Every row gives one point. Examples show where two turns around zero, p and q, send a point. Where does a point land after both, in the order given? Backwards means that the second turn is done in reverse. Each puzzle has new turns, and all numbers are rounded.

Turn p:
+0.34, +0.02, -0.19 => +0.22, +0.18, -0.26
-0.21, -0.24, +0.23 => -0.11, +0.02, +0.38
-0.09, -0.18, -0.28 => +0.30, -0.14, +0.09
-0.05, +0.39, +0.24 => -0.41, -0.07, -0.19
Turn q:
+0.01, +0.36, +0.28 => -0.19, +0.39, +0.14
+0.16, -0.20, -0.35 => +0.36, -0.24, -0.05
+0.23, +0.04, +0.39 => -0.19, +0.08, +0.40
-0.18, -0.06, -0.27 => +0.12, -0.09, -0.29
-0.19, -0.36, -0.17 => +0.00, -0.38, -0.23
-0.03, +0.22, +0.13 => -0.11, +0.23, +0.03
Where do these land?
p, then q: -0.25, +0.11, +0.17 => -0.25, -0.15, -0.14
p, then q: +0.12, +0.06, -0.19 => +0.23, -0.03, +0.03
q, then p: -0.14, -0.47, +0.03 => +0.27, +0.02, +0.41
p, then q: +0.52, +0.20, -0.08 => +0.46, +0.26, -0.21
q, then p backwards: -0.25, +0.11, +0.08 => +0.14, +0.19, +0.16
